Rows are points. The window is the flat piece filled in between its corners: a triangle in 3 columns, a solid with four corners in 4, and so on. A path goes straight from each point to the next, and from the last back to the first. After which points does the path pass through the window?
(in the rows, 128 means zero)

Window, 4 rows:
[[170  88 125 126]
 [117 151  70  51]
 [163 125 148 169]
 [ 42 161 187 112]]
Path:
(1): [113 109  89 152]
(2): [ 66 132 127 107]
(3): [ 97 167 147  55]
(4): [106 130 198  95]
(5): [ 65 147 141 223]
(6): [ 48 127  62  83]
(7): [128 143 121  72]
(8): [ 98 150 190 102]
(9): [ 74 117  94 131]
(10): [ 64 137  92 150]
(11): [122 153 238 113]
(12): [183 145 178 148]
Through the window after points: 8, 10, 12

Window (8 x 8):
[[ 75  79 116 119 111 204 144 144]
 [113  78  91 174 132  59 125 117]
 [ 87 155  47 157 157 137  94 102]
 [187  84 198 140  66 190 112 164]
 [ 71 149 138 152 138  76 122 135]
 [138 104 145 125 103 104 173 107]
 [237  54 146 202 163  84 221 188]
 [141  71 119  41 176 131 145 213]]
Path:
(1): [ 83  75 162 137 157 112 144 111]
(2): [205  56 144 189 178 100 202 162]
(3): [207  80 131 180 121  84 191 193]
(4): [158  86  93 151 100  91 155 172]
(5): [121  64 206  91 173 166 157 136]
(6): [ 98 128  80 161 161 128 106  91]
(7): [132 120  72 137 119 110 137 187]
(8): [102 173  96 157 115  70 115 164]
Through the window after points: 2, 6, 8

Window:
[[126 108 103 147 203 136 122 138 144]
 [133 169 146 164 177 134 137 183 127]
 [115 148 109 194 221 179 128 129 108]
 [118 115 160 154  91 190 132 183 125]
 [112 150 137 123 140 110 125  46 130]
 [161 123 117 170 145 118 119 119  93]
 [ 60 141 114 137  49  60 176  79 125]
 [ 70  98 183 122  67  85 179  93  92]
 [150 119 137 113 115 185 181 161  92]]
Path:
(1): [110 137 139 171 120 121 159 137 134]
(2): [103 114 122 127 110 144 137 144  86]
(3): [ 75 164 107 150 200 167 140 136 105]
(4): [212  86 147 249 171 157 118 107 122]
(5): [145 132 168 209 161 122 168  99 148]
(6): [ 99 132 126 138 145 131 122 146 113]
(7): [ 68 142 146 102 135 152 122 155  80]
(8): [149 120 143 169 159 134 146 131 135]
(9): [ 94 101 148 167 104 132 192 117 136]
(10): [103 147 148  89  94  90 129 114  70]
(11): [107 137 103 145 140 114  87 177  75]
(12): [135 157 172 174 187 168 200 107 161]
Through the window after points: 3, 9, 11

Window (12 x 12):
[[ 84 134 118 137  91  89  23 165 136 117 104 150]
 [163 156 115 158 136 152 116  99  99 137 161 179]
 [158  76 119 151 136  59 195 117 159  66 158 180]
 [136 185 123  90 130 167  52 162 144 114 186  92]
 [ 86 165 131 155 112 124  75 103 127 172 177  95]
 [156 105 193  85 120 187 101  94 156 164 160 119]
 [ 68 182 107 135  89 190 138 140 157 105 128 151]
 [118 123  89  91  99 191  70 112 202 137 158 126]
 [137 140  52 137 161   7 165 184 100 196 116  38]
 [113 118 114 111  85 146 114  90  76 148 171 121]
 [ 84  56  94 186 113 195  80 160  92 137 188 166]
 [105  72  62 109 175 128 119 135 193  78  81  40]]
Path:
(1): [108 104 107 165  90 173 104 150 131 122 155 124]
(2): [199 124 107 176  58 163  96 130 146 139 118 107]
(3): [ 52 101 106  87 170 132 115 130 151 116 191 156]
(4): [ 98 118 108  99 133 155  88 129 142 145 148 119]
(5): [163 191  97 162  69 167  89 115 131 104 153  56]
(6): [158 128 114 144 114 116 126 137 115 148 125  66]
(7): [103 139  89  98 154  93 114 148 141 155 167 128]
(8): [ 79 115 107 113 155 149  78 128 113 151 165 179]
Through the window after points: 2, 6, 8

Window:
[[133 108 142 101 130 138 145 146 203 115  99 156 120  53]
 [ 91  54 107  85 154 162 142 103  89 141 117 155 203 149]
 [ 96 115 164 196 105  75 142 156 133 172  96 157 188 181]
 [ 53 158  91 132 147 191 186 166  73 108 116 107  76 105]
 [122 115 128  49  67 147 194 205 123 155 167 132 147  44]
 [134 136  82 129  89  73 146  75 143 137 128  62 110 162]
 [153 107 105 191  46 121 165 149 186  66 148  58 143  91]
 [ 93 128 238 117  90 218 162 115 137 119 170 131 156 118]
 [ 88  77 108 139 104 127 117  73  51 182 101 136  60 109]
 [154 106 127 100  42  80 113 176 150 149  35 135 249 213]
 [ 75 186  81 133  86 134 120 177 141  56 144 136 200 127]
 [135 106 177 181  95 148  86 150 164 180 152 133 148 209]
 [ 77 171 134 143 165 105 123 175  80  29 148  97  41 130]
 [241 149  86 114 124  65 145 132 133 105  77 157 114  92]]
Path:
(1): [ 96 116  72 132  23 155 168 153 183 111 115 169 142 150]
(2): [108 127 134 146  85 114 155 144 129 128 145 154 129 159]
(3): [135 110 133 170 130  94 129 153 150 131  63  85 178  92]
(4): [ 89 166 135 124 107 118 159 178 146 129  83  94 181  32]
(5): [193  69 128  98  96 150 142 132 143 106 195 192  97 217]
(6): [199  79  81 104  67 125 224 132 128  50 170 146  71 144]
(7): [ 93 146 140 142 121 119  95 138 123 171  87 107 167  85]
(8): [125 171 172 110 197  89  99 140  70 105 150  63 166  73]
Through the window after points: 2, 6, 8

Window (14 x 14):
[[134  84 189 162  98 157 148  91 185 131  87 154 179 171]
 [ 92  70  86  84 132 114 161 130 142  35 157 167 121  94]
 [142  76 115  84 189  89 108 128 115  55 234  91 143  68]
 [132  91 199 159  52 191  99 184 166 122 118 171  81 144]
 [119 161 145 191  52 182  84  46 143 140 107 156 167 192]
 [173 162  44 196 156 138 170 124 111 116 108  63 163 138]
 [123  87 124 132  71  84 157 168 120 101 173 152 168  96]
 [182 173  78  69 127 133 174 107 127  68 150  84 185  89]
 [155 184 130 210 116 184 170 114 140  99 126 167 183  98]
 [143 106 108  68 181 106 177 123  73 110 195 138 130 124]
 [202 129  59 129 157 101 144  72  99 121 113 128 159  66]
 [127 135  49  83 178 117 155 122 154 142 178 114 167  70]
 [ 75 145 212 103 137  59 125 120 172 108 131 119  55 139]
 [129 105 197 122 103  80  98 163 214  91 156 205  81 199]]
Path:
(1): [177  66  84 103 109 147 189 104 165  96 187 135 106  71]
(2): [115 158 115 114 151 105 125 135 121  96 129 130 169 137]
(3): [132 133 175 138 110 144 113 153 131  88 102 168 146 142]
(4): [149  99  84 154  82 132 160 104 200 134 187  84 108 102]
(5): [191 117 131 131  37  98 119  68 172 116 236 206  66 181]
(6): [105 128 133 132 149 145 136 136 119 111 102 120 179 121]
(7): [ 93 154 119  95 155 101 141 180 127 118  77 137 140  70]
(8): [167 105 106 140 137 121 147  47 178 113 249  99 126 163]
(9): [168 116 119 127 133 126 175  85 127  84 187 117 126  91]
(10): [126 147  94 100 135  97 131 153 124 107 137 124 152 111]
(11): [120 115 134 136 146  76  81 147 147  91 115 150 186 132]
(12): [134  99 161 107  98 135 166 114 157 100 179 163  98 118]
(13): [165 141 127 188  84 117 195  46 159 197 139  99  96 151]
(14): [101  84 132  94 174 134  77 183 121  12 156 177 182  95]
(15): [117 187 128 145 138 154 144 191 103  83  75 171 182  87]
(16): [169  88 135 136  89 144 143  74 168 119 195 118 113 143]
Through the window after points: 1, 5, 7, 15

Window (14 x 14):
[[131 190 162 118  62 130 127 130 129 148  78 142 165  97]
 [168 156  82 155 159 117 145 128 140 144 191 138 132 121]
 [120 108 141 124 172 109 150 139 125  83 138 111  97 134]
 [115 123 154  87 121 108 176 130 107 143 111 133 102  80]
 [100 126 109 112  91 111 104 144  95 118 127 143 126 141]
 [118 117  71 121 107 150 118 135 128 117 144  88 152 159]
 [108 126 120 152 120 178 126 139 112 158 102 147 130 159]
 [139  67 117 146 139 109 125 149 151 145 165 123 142 137]
 [121 135 155 160 122 132 128  82 100 165 130 139 126 132]
 [147 101 127  97 147 106  80 151 100 129 127  93 111 171]
 [132  92  81  99 133 150 104 119 249 136 144 139 166 116]
 [118 133  89 173 129 147 123 138 165 152 135 102  82 162]
 [171 166 138 122 115 160 182 107 159  99 179 142 106 182]
 [177 131 104 147 128 134 165 102 144 109 133 139 106 163]]
Path:
(1): [ 82 131 105 107 117 100 154 138 129 137 104 146 137 180]
(2): [130 127 126 131 145  75 176 102 144 147 119 136 130 176]
(3): [122 127 126 117 116 145 137 143 123 137 131 120 100  96]
(4): [143 125 134 133 102 156 130 130 122 122 138 133 116  99]
(5): [121 123 119 118 149 115 138 123 141 131 132 133 139 171]
(6): [132 139 115 133 140 120 162 125 120 124 133 123 114 163]
(7): [147 125 126 143 123 134 133 127 125 120 136 122 100 135]
(8): [150 122 130 132 128 138 125 124 148 132 145 132 120 119]
Through the window after points: 2

Window:
[[188 190 149 156 110 202 147 119  58 136  59 106 116 135]
 [117 172 148 119  82 117  91 100 105 184 139 116  86 113]
 [163 139  55 114 130 149 128 164 128  86 171 181  52  86]
 [220 188 102  52  92  64 109 122  60 185 150 128 115 148]
 [165 152  76 147 194 144 138 177 122 143 162 164 103  68]
 [153 107 170 123 119 121  78  95  84 171 137 152 155 154]
 [129  92 121  88 107  89  65 171 191 100  86  89  94 153]
 [ 95 132 106  59 139 120  70 127 118 160 131  98 100 153]
 [173 123  64 135 112  92  78  94 112 169 111 171 138 168]
 [125 135 109 123 139 116 173 108 113 102 137  86 138  76]
 [ 87 190 142 126 104  47 149  73  97 111 115 152 159 157]
 [138 114 120 136 201 155  70  94 158 117 106 136  76 108]
 [112 115  99  83 137 106  78 124 163 124 133 179 143  73]
 [142 140 114  93  81  79 138  99 195 118 114 146 160 196]]
Path:
(1): [169 160 100  96 122 114  88 124 100 136 162 127 120 136]
(2): [158 147 117 107 129  99 121 114 121 166 105 146 102 120]
(3): [148  92  96 114 127  94 135 145  96 156  82 171 103 107]
(4): [134 176 121 116 150 141  74 133 196  83 176  62 121 131]
(5): [111 166  94 110  85 128  72 129 111 111 177  91 173 129]
(6): [150 150 136 112 114  93 135 106 103 159 113 153 110 136]
(7): [149  95 160  81 135 108 165 112 120 144 100 133  71  95]
(8): [144 148  91 111 123 125  81 123 131 139 134 133 125 137]
(9): [170 173  82 188  89 112  22 153 103 127 163 125 117 105]
(10): [143 135 137  80 143 140 150 104 115 146  90 153 120 140]
(11): [ 62 102  79  87 134  91 121 138  75 133  94 200  75 116]
(12): [249 172 124 138 141 146 103 108 186 121 171  69 184 114]
Through the window after points: 1, 3

Window (14 x 14):
[[100 147 130 180 108  99 121 114 140 199 111 125  47 148]
 [ 94 173 187 115  84 123 125 124 122 116  94 115 138 158]
 [121  94 115 136  67 131 126 129 199 217 155 134 153  88]
 [119 108 180 108 133 170  67 171 103  63  20 146 114  97]
 [143 131  75  95 150 136  73  98 149 155 213  77 148 126]
 [133 177 127 178  58 168 154 148 125 119 123 116  85 184]
 [108 145  79 221  62 158 137  81  93 137  84 151 125 138]
 [195 146 144 107 150  98 116 124  68 117  90 150 134  37]
 [120 120 121  75  80  82  96 179  90 176 137  92  79 164]
 [ 97 132 134 133 134 177 110  95 101 101 184 201 150 162]
 [129  65 135  88  75  80  72 138 176 130 118 145 111 190]
 [ 92  61 104 182 151  97 178  83 119 114 109 128 127 149]
 [188 136 150  78 113 177 146  79  74 135 103  93 139 118]
 [ 23 107 105 145 123  64 101 100 173 122 162 126   7  72]]
Path:
(1): [175 125 170 172  84 106  89 111  58 141 118 124 128 112]
(2): [149  69 158 145  59 108  82  87 124 160 168 146 137 110]
(3): [106 147  86 110 144 135 146 151 137 143  91 112  95 125]
(4): [125 124  99 107 110 135 150 136 143 148  90 139 107 103]
(5): [127 121 194 170  82  92  63  82  95 130 157  79 101 174]
(6): [113  82 159 152  92 120  61  75 107 119 158  78 155 143]
(7): [114 122 118 107 113 116 131 139 135 123 105 154  93 126]
(8): [150 131  84  59  94 146 159  92 206 145 101 164 133 130]
(9): [ 92 114 162 219 131 123  71 120  64 133 164  86 118 115]
(10): [147 132 171 181 119  89 101 133  70 128 144 110 123 143]
(11): [133 139 112  99 105 130 129 127 123 134 103 136  99 101]
(12): [122 170  80  92 121 129 129 106 145 108  57 117 124 119]
(13): [106  75 179 153 124 140  70 136  97 137 210 155 105 127]
(14): [153  93 179 107  85 154  96 126 101 132 139  91 123 143]
(15): [115 142  94 105 117 103 125 131 109 153 120 123 102 138]
(16): [ 71 146  79 102 126 163 151 110 170 118 112 152 121 142]
Through the window after points: 10, 12, 14, 16

Window (14 x 14):
[[168  98 101 126 104 196 116 138 127  76  71 149  94 165]
 [128 133 226 135   7 108 212 179  84 186 160 120 142 106]
 [156 143  85  77 175 191 114 153 156 144 114 131 181 138]
 [ 77  18 133 152 176 148 171 115 147  77 124  99 154 128]
 [ 20 131 114 139  92 147 132  99  91  61 109  65 126 175]
 [167 142 168 123 200 137  59 132 148 172 116 156 114 100]
 [127 187 193 182  82 138 179 114 117 137 157 108 138 124]
 [110  96 109 183 156 249 159 185  90  87 108 160 122 133]
 [114  77 120 186 189 132 167 171 183 163 174 155 108 154]
 [106 156 149 164 134  57 108 163 118  40 128 169 132 161]
 [159 101 147 115 185 105 186 132 112 158 136 153 123 169]
 [125 138  80 167 104 106  99 144 109 136 103  57 184 188]
 [112  88 128 117 137  77 140  76 119 130 133 185 153 104]
 [146 127  60  80 143  72 156  75 102 130 148  64 121  94]]
Path:
(1): [ 94 132  94 207 151 111 170 150 153 144  69 169 120 129]
(2): [156  78 151  57 151 172 109 141  77  78 186  99 149 159]
(3): [118 110 145 139 130 160 132 135 130 110 158 138 122 143]
(4): [121 110 140 148 129  94 213 150 100 124  74 131 132 106]
(5): [100 131 135 164 125 111 139 144 120  93  92 152 123 135]
(6): [163 156 139 112 141 122 119 136 118  90 212 106 160 167]
(7): [105  99 166 155 130 180 120 129  90 113 174 113 147 166]
(8): [139 112  78 136 154 118 213 172 158 121  47 161 121  89]
(9): [ 99 106 136 150 153 111 181 139 156 106  58 153 142 118]
(10): [155 108 120 134 147 137 126 128 114 141 177 111 132 137]
(11): [155 138 116 156 109 113 112 129  92  81 173 151 170 151]
(12): [ 61 123 169 133 171  77 161 160 163 109  69 119  78 130]
Through the window after points: 5, 7, 11

Window:
[[130 143  98 188  87 145  86 154 117 107 113 123  59 100]
 [ 98 102  77 156 114 213 115 144 140  74  89 143 133 117]
 [143 154  79 162 123 125 100 139  95  53  84 193 121 144]
 [174  79 140 113 148  55 170  84  50 137 136  62 173  86]
 [ 98  97  96 102 157  35 134  37 127 197 108 114 142 125]
 [154  62 144  83 178  46 107 107 141 215 169 148 163 127]
 [ 84 175  91 196 123 132 121 196 142  98 104 126 151 142]
 [130 208  76 163 134 194 124 124 117 116 136 161 127 109]
 [124 149  75 105  72 146 143 166 103 135 107 142 117 161]
 [ 98  83 158 108 106  59 116  54  43 122 198  97 174 119]
 [148 159 133 168  66 145 133 117 174 105  93 156 144 133]
 [125 111 187 114 165 106 126  84  74 143 117  91 124 167]
 [119 119 160  34 154  45 106  88 115 133 134  86 153  84]
 [ 83 158 120 171 102 163 145 175 120 130  69 214 111  88]]
Path:
(1): [126 134 123 115 111 102  55 152 116 153 101  95 132  92]
(2): [127 119 105 105 153 121   7  60 100 176 105  86 173 118]
(3): [102 124 122 116 134  61 176 113 128 134 121 132 127 120]
(4): [105 178  68 157 189 126 156 117 112  73 164 119  87 121]
(5): [151  98 148 125  47 146  78 127 118 163  74 142 188 126]
(6): [129 100  85 173 135  99  22 136  93 155 111 113 221 143]
(7): [118 135 123 140 120 145 150 121 134  99 114 139 112 110]
(8): [ 89 132  99 119 158 106 175 168 122 112 114 152  75  96]
(9): [119 146 119 161  99 146  96 125 117 120 105 136 167 123]
(10): [142 148 105 145 107 116  96 151 123 146 110 122 152 119]
(11): [ 97 135 102 143 156 114 152 116 126 105  99 153 118 138]
(12): [129 105 126 131 125  99 148 103 113 125 132 141 127 138]
Through the window after points: 2, 8

Window (14 x 14):
[[201 146  78 157 150 134 106 192 120 185 101 175  89 148]
 [125  90 185  90 168  99 106  65 166  41 151  59  12 130]
 [121 164 161 136 192  66  96 122 103 156 118  63 103 119]
 [116  97 136 121  61 133 203 144 119 141  23 147 232 150]
 [ 56  65 127 156 138  71 126  70 176 106 197  92  37 164]
 [ 71 152 105 112  88  90 179  90 195  64 189  57  32 119]
 [124 126 116 176  54 151 138  60 196 115  94  83 167 151]
 [148 132 164 116  73 105 109 136 140 153  95 186 232  85]
 [138 102 108  89  30  80 178  54 195 127 180  59  92 214]
 [149 124 157 164  48 134 189  72  95 147 121 137 136 124]
 [114 161  99 108 111 139  50 139  66 168  83 160  90 149]
 [147  89 110 140  51 160 138 155  95 128 134  94 210 131]
 [ 79 100 168  89 143 141 135  84 199 160 177  48  24 116]
 [ 85 163 181 105 200 138 124  88 157  93 199 100  68 176]]
Path:
(1): [114 130  89 119 107 121 119  51 154 141 127 105 123  96]
(2): [153 131 210 143 140 109 148 193 127 131 132 138  54 198]
(3): [ 98 128 163 139  93  96 111  91 161 114 146  91  61 180]
(4): [140  57  70  88 158 124 158  91 139 120 140 127 166  59]
(5): [141 111 103  59 173 116 155  71 187 105 135  95  44 114]
(6): [ 48 129 193 185  34 111 107 123  97 129 146  85 161 171]
(7): [111 108 173 119  10 105 154 151 166 151  70  94 107 183]
(8): [129 120 125 135 136 138 131  80 138 126 132 115 159 127]
Through the window after points: 3

Window:
[[ 81 108 125 112  90 199 138 140 197 100  98 117 131 131]
 [100 105 134 145 165  87  97  97 155 113 149 103 114 147]
 [102 129 170 177  86 123 151 167  94 181 108 131  98  93]
 [156 148 168  46 147 122 130 104  98 130 125 183 158 196]
 [112 124 113 122 135 149  97 136 120 206  91 123 146 101]
 [123 201  94 158 130 235 112  83 149 104 112 162 160 150]
 [150 133 129 156 167 155 105 155  56  97 128 156 154 205]
 [ 75 135 132 141 118  82 137 122  55  97 142  90 130  74]
 [175 154 122 101 174 158  78 129 136  82  95 142  67  79]
 [164 113  99 118 117 104  69 135 115  59  64 170 158 128]
 [180 140 128 126 192 168 181 100 142  47  81 113 137  89]
 [138 208 168 128 129 141 123 157 151  90 142  82 104 111]
 [ 86  93 135 172  76 145  70  70 136 119 140  59 130 171]
 [127 170 133 114 134 113 192 137 102 147 148  99  97 181]]
Path:
(1): [138 160 103 141 108 152 140 100 114 105 170 127 137 138]
(2): [ 86 143 159 130 174 137 103 137 128 121  50 116 121 138]
(3): [ 94 188 143 152 146 161 103 114 126 110  73  76 132 145]
(4): [143 129 139 118 135 113 122 140 141 116 159 126 112 112]
(5): [149 124 124 133 122 151 100 140 123 114 143 126 134 133]
(6): [ 73 141 143 170 130 132 113  84  83 101  98  98 137 183]
(7): [ 80 135 130 218 143 118 126 132 129 117   7 142 117 143]
(8): [143 143 139  96 120 147 127 123 123 105 171 110 120 138]
Through the window after points: 1, 3, 5

Window:
[[ 81  96  67  53 119 157 192 137 174 129 190 152 201 128]
 [101 122 119 135  74  46  51 183 169  10  94 194  84 140]
 [ 79 147 129 181  58 126  99  64 117 184 122  39 184 142]
 [ 77 145 143 126 117   7 121  99 150 116 128 124 100 139]
 [ 90 107 185 224 117 115  89  36 139  99 169 104 109 165]
 [128 135  18  62 112 134 170 103 130 146 181 164 183 214]
 [123 153 197 223  89  83  92 106 113 190 197 148 141 137]
 [121 118 110  25 106 162 203 132 100 117 127 161 161 178]
 [ 65 108  58  69 168 148 114 123 108 116 112 190 134 132]
 [155  72  92 160 115 110 161  61 116 175 107  92 226 133]
 [ 90 123  12  73 122 141 225 168  89  78 162 169 126 137]
 [100 166 172 166 144  56  62 131 107  60 170 113 158 148]
 [ 53  83 177 211  70  76 111  65  77 172 185 119 209 188]
 [112  72 128 120 114  55  44 173 128  81 147 106  66 147]]
Path:
(1): [137 146 121  90  63 142 177  17  63 146 131 125 224 125]
(2): [ 97  77 106 162 138  98 118 148 164 129 139 114 137 165]
(3): [ 88 126 118 146 135 103 118 145 119 120 111 134 136 167]
(4): [117 106 103 100 102  84 145 100 120 108 183 146 150 142]
(5): [152 120 120  73  84 120  69  11 174 108 143 137 184  66]
(6): [ 83 113 127 175 115  83 134 138 109 150 144 113 146 189]
(7): [ 68 128 140 163  99 112 110 136 115 143 155 123 139 191]
(8): [ 95 114 112 126 107  91 111  79 132  98 149 140 152 122]
(9): [149 111  75  93 107  66 125  92  60  63 160 186  99 100]
(10): [ 70 111 134 137 114 114 123 142 173 129 147 137 165 182]
(11): [ 55 133 109 104 122 116 202 185 114 158 115  96 190 208]
(12): [136 111  96 144 103 109 105  39 127  97 169 173 139 110]
Through the window after points: 1

Window, 14 rows:
[[110 186 119  75 166 141  48 107 112  40 160 109  90 112]
 [124 177 157  77  93   7  79 135  15 142 127 148 125 179]
 [122 146 171  74  85 168 104 169 141  81 150 100 118 139]
 [127 141 105 108 131  81  87 118 159  66  83 110 171 197]
 [204 120  77 154  99  52  89 117  91  67 170 113 124  52]
 [115 215 110 112 179 111  89  21 113 145 143 162 126 124]
 [140 153 119 166 164  80 114 137  56 159 115 192 149  92]
 [ 69 178 119 103 128 137 195 134 152 100 107 143 135 118]
 [ 75  81 110  95 115 153 125 131  53 184  98 126 131 132]
 [ 92  76 179 154 101  82 137 155 122 115  76  65 133 170]
 [ 30  95 141 100  61 116  74 147  86 154 141  72 181  87]
 [ 97 210  58 212  82 168  82 202 145  73 139  87 127 123]
 [ 61 142 102  84  89 102  84 177 132 145 172 128 112 119]
 [ 78 190 104 147 117 143 115 119 122 165  71 167 113  64]]
Path:
(1): [ 87 134 135 126 129 113 139 155 109 135 119  68 145 123]
(2): [ 90 129 117 118  98 115  79 123  83 132 123 156 138 111]
(3): [ 60 119 159  79  63 115  95 131  97  98 116 213 152 123]
(4): [117 208  96 146 164 130 112 134 120 172 111  38 107 119]
(5): [113 171  81  92 127 126 137 182 130 137 111  90 127 110]
(6): [ 74 134 128 107  93 105  66 136 111 115 168 140 118 126]
(7): [102 120 159 155  69 152  79 131  99 117 157 154 152 123]
(8): [115 187 112  43 162  85 151 167 149 102  68  55  82 132]
(9): [115 165 102 108 120 104 100 152  99 147 106  77 111 110]
(10): [ 84 147 116 138 114 102 104 124 120 111 133 163 141 124]
(11): [111 123 155 134  94 133 102 130 104 123 133 169 126 127]
(12): [ 93 169  92  89 126  54 123 175 104 142  98  40 156 130]
(13): [130 158 121 113 151 111 117 111 144 150 122  66 111 141]
(14): [ 72 173 120 104 105 108  67  89  78  94 143 200 163 116]
(15): [ 82 170 134 119 141 153  67  75  57  45 161 226 122 105]
(16): [130 178 111 115 136  91 117 109 145 176 119  85 133 133]
Through the window after points: 1, 5, 7, 13, 15

Window, 14 rows:
[[125  82 153 164  77 196 120  96 145  55 177 190 168 117]
 [148  64 142 134 104 105  72 143 150 114 111  62 168 220]
 [ 60  80  55 110 119 209 132 107 249 111 151 115 132 157]
 [112 158 209 118  24 166 163 151  62 154 100 153 196 137]
 [165 169  94 116 171 126 111  75 176 150  86  59 149  92]
 [120 158 164 193  76 102  95 130 130 100 129 117 207 247]
 [162 163 189 110 190 151  41 199 115  86 108 111 140 169]
 [161 134 148 134 122 110  74 147  91 188 128 198  82 113]
 [176 157 139 126 113  98 149 169 147 169 109 131 191 158]
 [162 145 159  78 101 132 155 103 112 146 133 154 124 183]
 [ 85 109 120  90 155 123 162 140  74  76 126 238 155 213]
 [164 121 104 126 100 195 160 156  81  45 158  79 136 123]
 [ 73 214 215 167 152  49 151  97 161 148 174 175 188  72]
 [173 173  91  43 121  64 143 167 143 109  58 127 102 150]]
Path:
(1): [156 133  99  60 137  96  73 105 163 106 164 147 178 152]
(2): [123 137 138 109 125 119 102 136  91 107 148 170 158 169]
(3): [126 139 187 138 142 150 183 165 149 151  55 176 114 130]
(4): [ 95 172 137 217 142  99 166  82 146  91  16 187 117 149]
(5): [166 107 160  61  72 154  71 166 113 128 220  89 190 184]
(6): [158 127 124  89  76 115  91 108 129  93 160 123 166 151]
(7): [100 159 182 171 173 118 153 159 137 151  67 133 125 175]
(8): [142 126 173 143 143 140 150 142 127 101 119 139 153 166]
(9): [ 88 157  61  97  57 112  19 135 138 141 144 141 176 117]
(10): [139 157 124  98 100 139  97 154 125 131 143 148 159 172]
(11): [127 107 176 150 144 134 141 149 132  66 111 112 145 147]
(12): [136 132 132 120 125 127 152 115 139 100  98 149 133 161]
(13): [142 165 128  71 144 128  96 138  91 174 179 123 184 141]
(14): [138 145 114  86 110 122 107 135 123 128 137 140 182 132]
(15): [127 132 176 141 121 168 174 134 130 116  92 127  99 147]
(16): [133 126 170 188  91 171 173 147 123 124 104 143 157 135]
Through the window after points: 2, 12, 16
